Each row of a before or after table is a point. The points were changed in one or more steps. Then noise was added and the rows were shuffled. The steps act on how far a point lies along the listed directions, d1 being the first. Write out the steps. A step turns or swaps two directions, mirrors them in a line or flattens them onto one, adds a multiple of one to another, or multiplies one. Angles are multiples of 10 degrees, from the lower direction toward the higher: turns from -170 to 170, lines from 10 to 170 but not 90. Use the fewest steps. Two steps may share a direction if one is a turn and the other turns, adds or multiplies; they go together, in the order done. Otherwise the lowest direction goes first.

Directions:
(1): [ 1.3 -5.9]
(2): [5.9 1.3]
Before (8 x 2):
[[-4.1  1.9]
 [-0.2  3.8]
 [ 2.8 -2.2]
 [-5.2 -0.3]
 [ 3.1 -8.1]
 [ 3.7  0.0]
 [ 7.0 -6.8]
 [ 0.6  2.5]]
After:
[[ -1.7   0.8]
 [  2.3 -10.8]
 [  1.9  -3.9]
 [ -2.3   2.8]
 [  0.2   3.0]
 [  4.1 -10.0]
 [ -1.0   5.0]
 [  2.4  -0.6]]
Steps: multiply d1 by 1.3; multiply d2 by 0.4

Directions:
(1): [ 7.3 -4.3 -0.6  2.4  2.2  5.0]
(2): [ 3.3 -3.5 -2.2 -3.6  2.8 -7.7]
(3): [-2.4  2.7 -6.7  1.3  6.8  1.4]
(4): [-2.8 -3.9  0.7  8.5  0.4 -3.4]
(5): [ 2.3  1.3 -7.1  1.9 -6.8 -1.0]
(6): [-5.0 -7.2 -2.8 -3.4 -1.6  3.0]
Before, 10 rows:
[[ 2.8  1.1  1.9 -3.4 -3.3  2.2]
 [ 8.8 -2.7  0.4 13.2 -2.3 -4.7]
 [ 6.9  2.8  6.4 -0.5  0.5  5.0]
 [ 2.7  2.7 -4.1  3.7  3.0 -0.6]
 [ 6.9  7.6 -4.3  3.6 -1.2 -8.5]
 [ 2.1  5.0  3.2 -0.8  0.6 -4.3]
 [ 3.2 -0.9  0.6 -2.3  0.3 -3.1]
 [-5.5 -1.9  1.5  0.3  0.4 -4.9]
 [ 1.9  0.7  6.4 -0.4 -4.3  7.1]
 [ 1.9  2.4  7.8 -2.4 -4.3  5.9]]
After (10 x 6):
[[  1.1   6.9  -5.1   6.7  -9.4   0.2]
 [ -0.9   0.4  -1.8   4.6  -2.9  -3.3]
 [ -2.8   3.6   1.3  -1.1  -0.8   1.2]
 [  1.5   3.1  -4.2  -3.7   2.0   0.8]
 [  4.8   0.1  -1.8  -7.8   6.8   1.3]
 [  0.6   3.5   2.0   0.3   1.9   3.4]
 [  4.7  -0.5  -1.4  -7.9   5.4  -1.3]
 [ -0.2  -1.2   5.8   1.4  -1.4   5.1]
 [  2.7   2.9   1.9  -2.1 -13.6  -8.6]
 [  1.6   2.7   0.5  -6.4   7.7  -3.5]]
Steps: turn d1 and d2 by 140 degrees; turn d3 and d4 by 80 degrees; multiply d5 by 1.6; multiply d6 by 0.4

Directions:
(1): [  1.7  -4.1   1.3  -4.3   5.2   0.1   0.4   3.1 -10.1   4.4   0.8]
(2): [-1.4 -2.0  4.0  6.7  2.8 -7.4  3.6  0.4 -2.5 -6.0  3.7]
(3): [-1.7  1.1  5.5 -2.2  2.4 -1.1 -1.1  7.6  6.6  4.2  5.7]
(4): [-3.5  9.0  3.9 -6.3 -3.5 -1.9  3.7 -0.7 -3.9 -2.1 -0.1]
(5): [ 4.8  3.3  3.7  6.1 -2.0  2.5  4.7 -3.8 -1.1  7.6  2.6]
Before, 13 rows:
[[ 0.3  3.7 -1.2  2.4 -3.1  3.8 -1.1 -2.7  3.8  3.5 -1.7]
 [-0.2  6.4 -2.4 -2.2 -7.8 -1.4 -0.3  0.8 11.3 -1.8  0.5]
 [ 0.2  1.1  6.4 -3.0  1.0  1.1 -0.6  0.7 -7.0  1.0 -1.7]
 [-0.4  6.1 -1.1  0.8 -7.6  2.4 -1.4 -2.8  7.5  0.5 -1.0]
 [ 1.7 -2.6  3.0 -2.4  2.4 -2.6  1.6  2.7 -1.2  2.7  1.3]
 [ 1.5  1.6  0.5  4.0 -0.8  1.5  0.1 -4.8 -1.1 -0.9 -1.6]
 [ 4.2 -9.8 -3.8  8.8  3.9  1.8 -2.5 -3.5  0.6  3.5 -0.6]
 [ 1.4 -0.7  2.4 -4.3 -0.3  3.4  1.5  3.9 -1.3  5.5  0.9]
 [ 4.4 -5.7 -2.2  8.4  2.3  0.5  0.1 -3.0  2.1 -0.9  1.6]
 [ 2.6 -0.5  4.2  2.7  2.3 -3.9  0.8  2.7 -3.5  2.8  3.9]
 [-2.4  7.6 -4.7  1.7 -4.8  3.7 -1.1 -6.3  9.4 -0.2 -1.9]
 [-2.0 10.4 -2.7 -0.8 -7.9  4.4  0.2 -5.8 10.9  0.8 -1.8]
 [-2.2 -2.8 -2.3 -4.4  3.8 -0.3  0.3  2.6 -5.2 -0.9  1.3]]
After (13 x 11):
[[ -4.1   2.0  -2.4  -2.3  -1.6   1.4  -5.0   2.1   7.7  -1.3  -2.0]
 [ -3.6   5.4  -2.8  -1.8  -7.5   1.0  -4.3  -0.7  11.1  -4.1  -2.2]
 [ -0.3  -5.5  -1.5  -5.9   3.1  -3.7  -0.7   2.3  -4.4  -3.2  -2.6]
 [ -0.2   2.6   4.5   2.2   0.8   0.6  -1.0   1.0   4.5   1.6   2.4]
 [ -0.7  -0.1   6.4  -4.9   2.4   0.5  -1.6   2.6  -7.7   0.5  -1.6]
 [ -1.3   5.7  -7.0  -1.7 -10.0  -1.6  -1.2  -3.1  10.7  -7.6  -3.8]
 [  2.2  -5.7   0.0   6.2   3.9  -0.6  -1.5   1.8   6.3  -0.6   4.0]
 [  3.2  -0.6   0.2   1.3   2.0   2.5   5.1  -2.3  -9.4   6.0   2.6]
 [ -3.0  -5.4  -1.5  -5.0   4.9  -6.8  -4.8   6.3  -4.3  -7.2  -0.4]
 [ -6.2   9.8  -4.5  -3.8  -7.8   2.6  -3.0  -2.9  16.2  -4.8  -2.7]
 [ -3.8   8.8  -3.4   1.7  -5.3   3.2  -2.0  -4.1  14.8  -0.8  -0.5]
 [  2.8  -9.5  -0.4   6.9   6.0   1.0  -3.6   2.0   5.1   6.0   3.1]
 [ -2.8  -5.2  -3.5 -10.3   1.5   1.2  -3.0   5.4  -3.7  -3.6  -4.1]]
Steps: multiply d1 by 1.3; turn d3 and d5 by -130 degrees; multiply d5 by 2.5

Directions:
(1): [  3.9   5.5  -4.7   2.3   3.9  -1.9   4.2  -4.3 -11.4   3.2   3.4  -1.2
   1.1   2.3   0.5   4.6  -3.4  -2.2]
(2): [-4.4 -6.9 -9.0 -3.2 -1.0 -0.1 -5.1  3.7 -6.2  2.7  0.5  3.2 -2.8 -2.8
 -7.0  0.3  2.1 -1.5]
(3): [ 0.7 -0.6 -0.1 -9.3 -8.2  1.2  0.2  0.7  0.4 -0.8  2.2 -0.5 -3.0 -0.1
  7.4  7.3 -2.4 -6.5]
(4): [ 7.5 -4.1  3.6 -7.0  3.3 -3.5  4.9  2.8 -0.2  0.9  2.9  2.5  1.2 -7.2
 -2.9 -2.7 -6.5  3.0]
Before (12 x 18):
[[ -0.9   0.6   5.3   1.4  -0.6   1.5   1.6   0.5   4.3  -1.7  -2.0  -1.6
   -0.7   0.6   4.5  -0.7   2.2  -0.1]
 [ -7.7  -5.2  -1.6   5.4   1.2   3.2  -8.6   2.5   8.0  -3.3  -4.6   2.7
   -0.8  -0.3  -3.8  -3.0   7.6   2.1]
 [ -7.0  -4.7  -8.2   9.1   2.6  -1.0  -7.2   4.0  -2.8   2.3  -1.6   4.3
    2.6  -0.2 -13.0  -6.4  10.0   2.0]
 [  1.9  -1.6  -0.8  -5.7   0.9  -2.0   3.8   0.2  -4.3   1.1   3.1   4.3
    1.2  -5.2  -3.8   2.3  -3.9  -1.2]
 [ -3.0 -11.8  -0.7  -3.1   2.0   1.8  -1.6   4.1   4.0   3.1  -0.9   9.9
   -0.2  -8.2 -12.8  -5.6   1.6   3.3]
 [  3.8   1.7  10.0   2.5   4.4  -2.5   2.4  -0.5   8.8   0.5  -0.6  -0.3
    5.6  -3.0  -1.1  -4.7  -3.0   6.1]
 [ -1.8  -4.0   0.8   1.0   1.8   3.1  -4.5   5.1   5.9   2.1  -3.2   0.7
   -1.1  -2.7  -5.9  -4.7   2.8   2.6]
 [ -2.3   6.9   5.8   7.8  -2.3   1.4  -1.3  -3.0   4.3  -2.3  -0.8  -5.1
   -0.8   5.9   8.7  -0.3   0.9  -3.1]
 [ -0.9  -4.1  -2.0   2.3   6.3  -3.9   0.3   2.7  -1.8   2.9  -1.3   2.7
    2.0  -4.1  -9.8  -7.4  -2.6   5.5]
 [  0.2   1.9   0.1   9.6  11.5  -0.8  -0.8  -0.7  -2.9   0.9   2.4   1.1
    3.9   3.5  -7.7  -3.8   1.2   2.9]
 [  1.0   8.7  -1.2   6.7  -0.5   0.4   1.6  -2.5  -2.3   0.4   1.7  -5.5
    0.1   9.4   5.7   3.0   0.8  -5.4]
 [  4.0  -1.9   4.4   2.9   5.5  -1.3   3.5   2.0   0.5   0.8   1.4  -0.2
    1.0  -1.0   0.3  -0.8  -0.8   2.3]]
After, 12 rows:
[[ -2.0  -2.3  -2.3   6.5   3.1   0.2  -1.3   1.8  -4.2   2.2   0.3   0.3
   -1.2   1.5  -1.5   1.0   3.3  -0.6]
 [  0.5  -9.7  -7.5 -12.5  -7.8  -2.3  -3.0   7.6  -5.3   2.4   5.5   5.8
   -1.4  -6.1  -4.2   4.0   0.8  -6.3]
 [  6.5  -6.4  -3.3  -9.1   4.3  -2.9   2.0   2.8  -5.1   1.2   4.8   4.8
   -0.4  -8.3  -3.7   3.3  -6.4  -0.7]
 [ -5.3   5.0  -1.1   2.0  -4.3   2.7  -0.2  -3.9  -0.3  -1.4  -0.2   0.3
    0.5   3.8   3.2   5.7   2.4  -4.4]
 [  4.3  -0.5  -4.3  -4.5   1.8   0.9   1.1   2.2  -6.9   5.6   2.2   0.9
   -1.9  -2.9  -3.2   3.8  -3.8  -2.9]
 [  2.6  -2.4   7.0   4.4   5.7  -3.5   0.2   2.4   4.6  -0.3   0.1   0.7
    1.3  -4.3  -4.4 -10.5  -2.3   5.5]
 [ -0.3  -3.8   6.0   2.9   0.9  -0.2  -1.5   6.5  11.1  -2.0  -1.2  -0.9
    0.7   0.4  -3.1  -9.6   2.6   2.9]
 [  2.6  -0.5   2.8   2.3   5.0  -1.0   4.1   1.1  -2.3   0.9  -0.2   0.0
    0.5  -1.5  -0.7  -2.7  -0.2   2.8]
 [ -6.5  -7.9  -6.1  -0.5   2.4   1.1  -8.3   5.2  -1.8   0.7   2.1   3.9
   -1.7   0.8  -7.9  -0.3   3.9  -1.7]
 [ -5.8  -1.9 -10.8  -1.7  -3.2  -0.5  -3.9   0.6  -8.2   3.8   0.1   1.0
   -2.6   1.4  -2.6   3.8  -0.5  -4.7]
 [  0.5  -0.5  -7.8  -5.8  -3.3   2.1   3.7  -4.5 -11.8   6.1   4.4   4.9
   -1.5   0.2  -0.3  11.3  -2.8  -8.6]
 [ -2.1   2.4  -5.6   8.2   7.6  -2.6  -2.1  -2.4  -7.6   5.5   0.8   0.4
    4.4   0.1  -8.0  -0.9   0.3   2.5]]
Steps: turn d1 and d4 by -140 degrees; turn d2 and d3 by 80 degrees
